Each point is reached from the start by the listed moves, each made once or not at all, plus a little noise. Is the number of moves made odd or even? Then give how often each move was made.

Moves:
(1): [47 -8  4  4]
(2): [-24  71 -15 -25]
Start: [ -1 -21  -6 -20]
Points:
[ 43 -30   5 -16] -> odd (1, 0)
[ -9 -22  -3 -14] -> even (0, 0)
[ 25  42 -21 -40] -> even (1, 1)

Moves:
(1): [ 43  10 -15 -22 -10   0   5   5   3   5  -9   4   1]
(2): [-26  65  -4  -1   8 -12   1  16   0  -5  15   7 -13]
(3): [ 12   1  55  13  -6  14  -8   0  11 -11   6  -9  -2]
(4): [  5  13  -5  55  -7   1 -10  -2  -5   2   2  10 -10]
(5): [ 12   4  -1   2  59  -5 -13  18  -6   1   8   4 -16]
(6): [-8  1 -3 -5  3 49 -7 11 -8 17  9  2 -1]
(7): [ -7  -1   4  14  -2   2  41  11   2  12  -5 -13   2]
(8): [ -1 -22  -6   3 -10   9 -19  38   5 -22 -14  -6  -8]
(9): [  2  -3 -18   9  13  -8  -3 -11  65   5  -9  -7   5]
(10): [  3   2  14   4 -25 -12 -21  18   2  63 -21  12 -20]
(11): [  8  -8  -3  -4 -15  -2 -19  20   0   4  76  21  15]
Start: [ 24  -7  15  -5  -9 -11  -7 -38  27 -24 -12   0  18]
Points:
[ 34   3  -3  41 -30  33 -43 -12  22  -4  72  36  27] -> odd (0, 0, 0, 1, 0, 1, 0, 0, 0, 0, 1)
[ 46  46 -35  45 -33  29 -18  55  87  -6  58  18   9] -> even (1, 1, 0, 1, 0, 1, 1, 1, 1, 0, 1)
[-12  56  -9  13   8  19  18 -13  86   6  -2  -8  13] -> even (0, 1, 0, 0, 0, 1, 1, 0, 1, 0, 0)
[ 65  63 -31 -25  48 -39 -41  11  89 -17  70  23   9] -> odd (1, 1, 0, 0, 1, 0, 0, 0, 1, 0, 1)
[ 74  -3 -16  38 -48 -17 -54  13  94  18 -59   7 -11] -> odd (1, 0, 0, 1, 0, 0, 0, 1, 1, 1, 0)
[ 39  72   8 -17  30  13  -1  42  19  65 -18  12 -35] -> even (1, 1, 0, 0, 1, 1, 1, 0, 0, 1, 0)

Moves:
(1): [ 42   5   2 -10   4 -18  20   2 -13  -1 -16  -4  13  11  -7   3   5  -1
   2  -9  10  -2  14 -14  25   1   0]
(2): [ -3  48  17  -1   6  -7   2   4   8 -11  10   9   2  -3  -9   0  -8 -18
   0  12   0   2  18  20 -12  14 -10]
(3): [  6  -2  25  -9 -13   5   9   1  -2  -8  -4   0  -2   5   6   5   2   3
   9   7   0  -4  -4  -3   4  -9   7]
(4): [ 19   6   6  22  13   2  -2 -11   6   4   0  15  -5  -9  10  -8   3   9
  -6  10   4  -4   1   1  -4   1   3]
(5): [-16  -8  10   5  39  -1  -5  -9  -4   9   8 -11  -9  10  -8  -7 -26   8
  12   5  -3  -8   2 -15   7  -3  -2]
(6): [  2  17   1   6  10  26 -11  15   2   4  -2  -9  -2  -2   3 -13 -19  17
 -11   0  -6   4   6   5   6   3 -13]
(7): [-10  11   2   9  -5  19  32 -14   7  -1  -6   0   8  -9 -22   4   0  -3
   6 -14   2   5  -8  -5  18   3 -11]
(8): [-18   5   1   3  -3  -9  13  25   3  -5 -13  -1   0  -7   9   9  -7  10
 -14  -1   4  -1  -9 -16 -12   6  -1]
(9): [ 15  -7  13 -13   3   0  -9   3  43   2  12  -2  15  -7 -14  -6  -4  -2
  -6   1   8  11   3   3   6 -10  12]
(10): [-16  -2   3  -7  -1 -18 -10 -13   3  31  -5  -2   8 -16   4   0   3   0
  -9  -9  -1   1  -8   4   9  -7 -14]
(11): [  3   2   8  -4   5   1   3   1   4  -8  36 -18   3   5  16  -1  20  20
  -3 -14   1  -8 -11  18  20   0  -7]
(12): [ -7   5   2 -24   0   4   3   9   9   2   9  19   8 -10   4  -4   4  -5
   4  -5   7  -8   1  -9  -5   2  -5]
(13): [ -1   6   4   0   4   2 -18  -6  -2  -1   5   4  35   1  -2  13  -1 -13
   6  -8  -2  -4   6  -4  14   3  -2]
(14): [-12  25 -16  13 -11 -11 -12  -2 -17  20   8   9  -3  37  -2  -3 -25   6
 -12   2  -6 -10   7  -5  -2  -1  25]
(15): [-15   4  -3 -11   8  -6   9 -21   9  -1  -2   2  -9  18  36   2   8   7
   7  20  16  11 -11  -2   4  -9  -8]
(16): [ -3  -4   0  -9  -1   3  -4  -1  -1   8  -4   8  -2   2 -10  29  -7  -5
  -8   2  -6  -3  11  -6   5 -11  -2]
(17): [ -9  -4  -4   1  -1   3  -6   2  -1  -2 -11  -8   5   2  -5  -8  36   4
  -7  -7  -1   4   0   0 -10  -8   1]
(18): [ -5  -1   3 -17   0  -7   0 -25  -9 -22   2  -1  18   2  10   6  -3  39
   5  -3 -11   8  23 -10  -1  17  14]
(19): [  7   8 -10  23  -2   7   3  20   3  13   1  -2  -8  -4   2   7  -1   3
  40 -26 -14   5   0  -9  -9 -10  10]
(20): [  1  -4 -10  -5  -6  -3   5   7  -2  11  10   3  18   4  -8   0   5   1
   0  33  -7  -5  -1   1  -8   5  -3]
(21): [ -5  15  -4  -6  -4   2 -13  -4  -1 -10   4 -10   1   7   1   1  -2  20
  14   3  38  -9  11   3   5   9   2]
(22): [ 11   2   8  -2   0  -1  -5   8 -16  -6   9  12   1   1 -12  -3   3   1
  -7   2  19  30  10  -5  -4   3   2]
(23): [ -6 -10   2   9  -5  -5  19  -5   6   5   6   0   9  -4  14  -4   7 -15
   3  12  -1  -5  26   0  -1   8  -2]
(24): [ -8  -6   6  -2  25   5  12   0   1   5 -15   8  10  -1   9   7 -11   1
  -7 -15  16   0  19  34  -6  17   5]
Start: [ 20   4  -9  27   7   1 -11   5  15   9  27  -3  -8  10  -9   3   9  -4
  -6 -13 -16  22 -34   0  -6  -7  -4]
Points:
[ 42  78  39  51  23  -6  68 -16  13  11  36  10  33  44  -2   2  40   0
 -22 -27  13   0  29  49  24  17   6] -> even (1, 1, 1, 1, 0, 0, 1, 0, 0, 0, 1, 0, 0, 1, 0, 0, 1, 0, 0, 0, 0, 0, 1, 1)
[ 90  51   6  28  20  35  11  42  42  21  76 -21  74  10 -52   7  16  17
  20 -47  -6  56 -16  -8  63  -8 -18] -> odd (1, 0, 0, 0, 0, 1, 1, 0, 1, 0, 1, 0, 1, 0, 0, 0, 0, 0, 1, 1, 0, 1, 0, 0)
[  4  95  27  31  33 -33  41   0   6  58  15  73  79   3 -25  45 -22 -38
 -49 -35  28  23  52  -6  21  30 -13] -> odd (1, 1, 0, 1, 0, 0, 1, 1, 0, 1, 0, 1, 1, 1, 0, 1, 0, 0, 0, 0, 0, 1, 1, 1)
[ 19  55  61   8  20  36  33  21  68  19  48  52  69 -19 -46  53  -7 -58
  30 -44  12  52  51  18   5   1   0] -> odd (0, 1, 1, 0, 0, 0, 1, 0, 1, 0, 0, 1, 1, 0, 0, 1, 0, 0, 1, 0, 0, 1, 1, 1)
[ -3  77  50 -17  53  20 -22   5  60 -13 121 -15  74  34  25 -11  33  63
  59  19  30  49  48  -8   7   5 -10] -> even (0, 1, 1, 0, 1, 1, 0, 0, 1, 0, 1, 1, 1, 0, 1, 0, 1, 1, 1, 1, 1, 1, 1, 0)
[ -1  85  33  31  78  -1 -34 -11  47   8 116  21  74  37   4  -7   2  52
  30 -39  42  29  82  24 -10  33  42] -> odd (0, 1, 0, 1, 1, 0, 0, 0, 1, 0, 1, 1, 1, 1, 0, 0, 1, 1, 1, 0, 1, 1, 1, 1)
[-43   9  42 -16  37   2 -17  -6  19  35  31   3  54 -10  19  33 -37  33
 -10 -11 -37   5  18 -53  17   2 -23] -> even (0, 0, 1, 0, 1, 1, 0, 1, 0, 1, 0, 1, 1, 0, 0, 1, 0, 1, 0, 0, 0, 0, 1, 0)
[ -6  73  33  46  77  53 -12  22  60  24  42  -3  55   0 -63  22 -23  -8
  31 -45  32  52  72  20  11  13 -16] -> odd (0, 1, 0, 0, 1, 1, 1, 0, 1, 0, 0, 0, 1, 0, 0, 1, 1, 0, 1, 0, 1, 1, 1, 1)
[-37  82   9 -20  29 -28 -36 -26  49  43  57  42  83  33  15  38  10  17
  17 -32  45  56  84  12 -17   7  27] -> odd (0, 1, 0, 0, 0, 0, 0, 0, 1, 1, 0, 1, 1, 1, 1, 1, 1, 1, 1, 0, 1, 1, 1, 1)
[  4  84   4  21  63  17  -9  -5  56  31  24   0  49  53  -3 -13 -18  50
  -8 -15  56  10  -9 -60  46 -10  -2] -> odd (1, 0, 0, 1, 1, 1, 1, 1, 1, 0, 0, 1, 1, 1, 1, 0, 1, 0, 0, 0, 1, 0, 0, 0)

Moves:
(1): [ -3   7  -4 -14  -4  -7 -10  -6  12 -10  -8 -16  10  10  -7  -9   2  -4
   1   2 -11   8  16  -2 -15 -11   1]
(2): [-10  11   5  -1   0  18  10   0   1   9  -4  -6 -11   5  -8  -3   0  -4
 -12   7   1  -9  -1  -9   7 -12  18]
(3): [ -3  10  -7  -2  -1   4   0 -16   1  -9  -7   8   5 -10  -6  14  -2   5
   5  -7  -3   8  -6  -5  11   3  -5]
(4): [ 6 -8  3  2  3 -1 -4 -4  4 -3  6 -4  6 -2 -4 -4  2  1 -1 -5 -4 -2  8 -1
  0 13  7]
(5): [  8  -4   2   2  21  19   2  -5  -1   6 -12  -3 -11  -1   1  -3   6   7
   2   1   3   1   6  -8  -9 -15  -3]
(6): [  9  -4  -8  -4   2  -1   0  -6   9  -1  -4  -1  -4   4  -2   0  -9  -5
   1   5   3  -9  24 -15 -12   5   9]
(7): [  9   6  -2  15  -5  -9  13  -6  12   6 -12 -12   7  12   8  -2 -12   1
  -5  -2   5   2  -3  -3   7  -3  -7]
(8): [ 16  -3  -2 -18   6  -3  -3  -6  -6  11  -4  10  17  -1  10  -4   4   2
 -26   1   2   3  -3   1   6  -7  -6]
(9): [  8  -4  -7 -14   6 -10  -5  -5  -1   1   1  -3  -1  -2   7 -11   5   1
  10 -10   1 -13  -4   0  -3   8   3]
(10): [-12   6  17   8  11 -12   0 -17 -19  17 -21 -12  -8   9 -12  14   6   0
 -16  -1  -5  12  -6  -5   3  12   6]
(11): [ -3  -7  12 -16  -7  -7  -2 -19   9 -25   1  15  -4   0   9  13 -20   3
   4   7  -2   8 -21 -17   4  25  17]
(12): [ 23  -5   4   3   0   2   8  -4  10   1   4   6   2  -2   0   8 -10 -17
   5  -2  -5   2  -3   3   4   3  -5]
(13): [-7  4 11  1 10 -3  6  3 -6 -7  0  6  7 -8  8  8 -2 -4  8 -3 -2  2  1  1
  4 18 -5]
(14): [ -1  -6   6   2 -15  -1  -2   8 -10  -3  -6 -10  10   4  -4  -7   3   7
  -7  14  -3 -12   5  -7  -8   6   4]
(15): [  2   7 -13  -2  -1  -1   2  -7  -5  -3  10 -12   5  -7   5  -6   5   1
   4   3   0  -1  -3  -2  -2   4  -4]
(16): [ -2   6 -14  14   4   2   4   6  10 -11   3 -14 -20   3  -3   9   1  -1
  -7  -1   6 -22  -4   8 -14   5  13]
(17): [  4  -7   9  -4   3  -1   1 -12 -11   0  10  19   1  -1  15   3   4  -6
  10  -6  -2  -6   1   7  -8  -3   4]
(18): [  1  12   1 -11  -5 -21   0  -4   7  12  11  15  12  -8   0  -5 -12   0
 -10   4  -8  13 -15  -3   0   4  -5]
(19): [  1 -11  39  24   0 -12  13  -4   1  -6  -3  -5 -24   4   1  19 -17  13
 -10  -5   4 -21  -1   5   5  10 -11]
(20): [ -4  10   3  -8  -2  11  -5  -1  12   1  -3 -11  25  -1 -22  -8   3  -8
  -4   0  13  12   6  -1  -6 -13 -13]
(21): [ 0 -1 12 -2 -6 11 10  2 -7  1  2 -8 -1  7  0 -9 21 15 10 -3  9 -4 -2  3
  3 25 -8]
(22): [ -4   1  -3   3   3   2   0  -9  -5   9  -4  -9   5   9   3  -9  -3  -1
   5  -7 -11   1   7  15  -2  16  -4]
(23): [ -8   0  -5  10   4  -5 -10   2   6 -13   3  16 -11   1  -2   7   1 -16
  -9  10 -10   0   3   4  -2   2   2]
(24): [  5   1   3   9   2   2   5  -4  -8  -3  -9   5  -1   7 -11   7  -4   1
  -3  -1   8   6   5   3   5  -4   0]
Start: [-15  10   8   6  -7  -3 -12  -3  -3 -14  12  16   7  -5  14 -12  14  -8
  -8   1 -11   5   4   5   8   9  -5]
Points:
[ 26  23  35  19  24  -4  12 -51  10   8   2  27  59   1  12 -19 -14 -36
  -4 -20 -14  38  18  17   2  24 -35] -> even (0, 0, 0, 1, 1, 0, 1, 0, 0, 0, 0, 1, 1, 0, 0, 0, 1, 1, 0, 1, 0, 1, 0, 1)
[-16  12  81  41 -19 -49  20 -78 -11 -25  -8  -2  -4  22  21  23 -15  30
 -31 -11 -23 -17 -31  -1   7 121   5] -> even (0, 0, 1, 1, 0, 0, 1, 0, 0, 1, 1, 0, 0, 1, 0, 1, 1, 1, 1, 0, 1, 1, 0, 0)
[ 11 -14  52   0  -7 -46   4 -46  -1 -27 -19   5  18  16  54  -4 -36   9
 -27   1 -17 -32   9 -16   8  88  -4] -> odd (0, 0, 0, 0, 0, 1, 1, 1, 1, 0, 1, 0, 1, 1, 0, 0, 0, 0, 1, 0, 0, 1, 0, 0)
[ 22  36  40 -47  11 -24  -6 -89  30  -8 -47  -4  70   4 -11 -12 -21 -24
 -54  12 -27  30  10 -67  -1  45  11] -> even (1, 1, 1, 1, 1, 1, 1, 1, 1, 1, 1, 1, 1, 1, 0, 0, 0, 1, 0, 1, 0, 0, 0, 0)
[ -1  28  25   5 -40 -18  18 -32  19 -29  21  18  19   6  23 -16 -10 -18
 -29  40 -24   7 -37 -26  22  63   6] -> odd (0, 1, 0, 0, 0, 0, 1, 0, 0, 0, 1, 1, 0, 1, 1, 0, 0, 1, 0, 0, 1, 0, 1, 0)
[ 13   4  11 -23  -6 -24 -24 -65  18 -41  16  32  21   6  32 -19 -20 -38
  -3  32 -57  10  25 -21 -40  46  11] -> odd (1, 0, 0, 0, 1, 1, 0, 0, 0, 0, 1, 1, 0, 1, 1, 0, 1, 1, 0, 0, 0, 1, 1, 0)

Moves:
(1): [-22  -1 -13   1 -10  13  16  -4 -13  16  -3   3   0  -6   0   5   1  -5
  -3 -11   2  11  -1  10   7   1]
(2): [ 9 -1  1 -9  1 -1 -2  5  0  3  3  2  1  9  3 -1 -4 18 -6 -4  1  2 -6  8
 -1 -7]
(3): [  6 -19   3 -11   2  13  -6   0 -11  13  10   1  12 -16  10   7 -12  17
  -9   4 -17   3   0  -5   7  20]
(4): [-12   8   0  -7  12  -5   9  -3  -4  -7   3  -7  23 -10   5   4 -11  -6
   2 -19  -3  -9  -5 -19   6  10]
(5): [ -6  -9   4  -6 -16  16  -8   9   2  15   5  -2   5   0   2  -9  -7  -8
 -15  -1   6  13  -2 -14  -6   3]
(6): [ -4   8  -3   4  23  13  -5 -21  -7 -21  -7   1  -2  -1 -11  -3  13   1
  12   6   0  -5 -10  -3  10  -6]
(7): [-25 -10  -6  -3   5  10   5  12   1   2  -7   6   1   0  -3   2  -2  13
 -12  -1 -10   6   2   0  -6 -19]
(8): [ 12   6  -4   6   0  -4   9   0  -7  -7   5   0 -13  18  13  -2 -10   2
 -14   0  -3 -13  12   5  -1  13]
(9): [ -9  -6  -1   0  -3  -6   5   5   1  -6   3  -5  -7  10   6   3   7   7
   5   0   4  -2  -5   0   9 -19]
(10): [  2  11   0  -7  -9   8  11  -2  -1  -8   4   6  -1  24   2  15   4  -7
 -18 -17   3  -8   4 -17  -3  -3]
(11): [ 12   8  -2   5  -5 -14 -13  -6  -9   5   0   4  -1 -14  -4  -7  -2  13
   5   1  -4   5  15   5   5   1]
(12): [-19 -12  -3  10  -9  -3  -6   5  11 -14  15   4  -9  -4   8   6 -34 -20
   0  -6  -5 -13  -4  10  15  -6]
(13): [  6  -4   6  -8   1   9 -12   1   1   6   0   4   0   1  11  -3  10   2
  -8   3   0  -5  -5  11  -2  -3]
(14): [ 14   3   8   4 -14   5   0  11  -1  -4   6   6   4   2   3 -12   7  14
   3  -2   5  -2  16   8  -9   1]
(15): [ 17   9  14   7  10  12   4  -6   5  -1   0   3 -10  13 -10  -3  12   1
  -2  -8  -2  -6   2  -6  -3   5]
(16): [  8   1   9   6   7  19  -8   8 -14  -1 -14  10  -5   1 -14   4   5 -28
 -11 -12   4   2   1  -4 -11   5]
(17): [ -3   6   9  -4  13   8  -4  -3  -8  -4  -7   4  -6  15  -7   7  -9   4
  -4  -1  -2 -11  -5   8   8   7]
(18): [ -4 -16  -7   7  -6   3 -18   1  10   1 -19  12   8  14   4   0 -15  -8
 -13   7  -4   7 -11  -3  12   9]
(19): [  1   5   1  -4  -4  10   0   0 -11   1  -6  -2   1  -4  -2   9  -2  15
  -8   3 -11  -5 -13   4   7  -5]
(20): [ -8  12  -1  -8  -5   9   6 -13   3  -1  -7  -1 -12  -3  20   6   2   3
   3  -9  -5  -3   2  -9   3  -8]
(21): [ -6   4   1   2  12  -5   2 -21  -7   1  -7  -3   5  -1   7   6   1   9
  -1  -2  -6   4   9  -1 -11   6]
(22): [  7  10  -1  -3   2   4  -8  -1  -7   7   5  -7   9  -3  -2   1  -6  -9
 -11  -1  -5   7  12   1  -4  12]
(23): [ 7 -3 -2  5 11  4  4 -2 -6  9  4 11 -1  0  1  2  0 -4  7 20  8 -2 -6  5
  7 -2]
(24): [ -1 -13   1  -6  -1   6   1   3   6  -3   0  -4 -10  -2  10   0  -5   5
 -10   3   7  -7   8  10   4  -7]
Start: [ 14 -10  17  -3  17   6  -1   4   9   6 -17  -8   1   3  -2  14   9   6
  -6   4  11  15   9  10   1  -6]
Points:
[ 14  43   6  -9   0  63  29 -27 -36 -10 -22  -4 -13  30  21  32  18  20
 -41 -26  -5  -3  33   9  12  -1] -> even (1, 0, 0, 0, 0, 1, 0, 1, 0, 1, 0, 0, 0, 1, 0, 0, 0, 0, 1, 1, 0, 1, 0, 0)
[ 19 -22  45 -18  66 108 -35 -25 -37  -3 -29  22  18  40   4  59 -61 -14
 -93 -22 -17 -15 -16 -17  37  36] -> even (0, 1, 1, 1, 1, 1, 0, 0, 0, 1, 0, 1, 0, 0, 1, 1, 1, 1, 1, 0, 1, 1, 1, 1)
[ 12  -1  41 -21  73 100   0 -26 -66  14 -27  25  11  17   3  42  21  30
 -60 -29  -5  -6  42  13  16   2] -> odd (1, 0, 1, 1, 0, 1, 1, 0, 1, 1, 1, 0, 1, 1, 1, 1, 1, 0, 0, 0, 1, 1, 1, 1)
[-27   8  14 -26 -28  46  37   7  -3   9  -8  -8  12  20  39  24  12   4
 -29 -55  22  12  17 -29   9 -24] -> odd (1, 0, 0, 1, 1, 0, 0, 0, 1, 1, 0, 0, 0, 1, 0, 0, 0, 0, 0, 1, 0, 0, 0, 0)
[ 43  -5  42  -5  -6  90 -20   2 -39  35  -7  25 -13  21  14  27 -11  -1
 -83 -28  12  10  40  37  -5  -7] -> odd (1, 1, 0, 0, 1, 0, 0, 0, 0, 1, 1, 1, 1, 1, 1, 1, 0, 0, 1, 0, 1, 1, 1, 1)
[  24  -39   18  -17   -7   98  -10   24  -34   42  -38   30  -11   42
    8   32  -29   33 -121  -31  -18   25   21    3   12   11] -> odd (1, 1, 1, 0, 1, 0, 1, 1, 0, 1, 1, 0, 0, 0, 1, 1, 0, 1, 1, 0, 0, 0, 0, 1)
[ 24  13  26 -18  63  58 -46 -28 -45  -3 -60  17   9  17   8  33  -3  16
 -33   2  -7  -7 -25  13  51 -11] -> odd (0, 1, 0, 1, 0, 1, 0, 0, 1, 0, 1, 0, 1, 0, 0, 1, 1, 1, 1, 1, 0, 1, 1, 0)
[-47   1  10 -27  21  36  13 -20 -31  25 -33  -7  -4  12  52  21 -11  41
 -45 -35 -13   9  27   6  17 -13] -> odd (1, 0, 0, 1, 1, 0, 1, 1, 1, 0, 1, 0, 1, 0, 0, 0, 1, 0, 0, 1, 1, 0, 0, 0)
[-59 -19  -9 -13  18  41  36   6  -6 -11 -24  27 -13  71  50  59 -62   3
 -59 -36  -4 -21 -15   6  55 -30] -> even (1, 1, 0, 1, 0, 0, 1, 1, 1, 1, 0, 1, 0, 0, 0, 0, 1, 1, 0, 1, 0, 0, 1, 0)
[ 18 -19  30 -18  39  63 -12  -6 -22  -5 -21  -1 -33  41  21  19   5  29
 -41  38  19 -20 -14  36  40 -24] -> odd (0, 0, 0, 0, 1, 1, 0, 1, 1, 0, 0, 0, 1, 0, 0, 0, 1, 0, 1, 0, 0, 0, 1, 1)
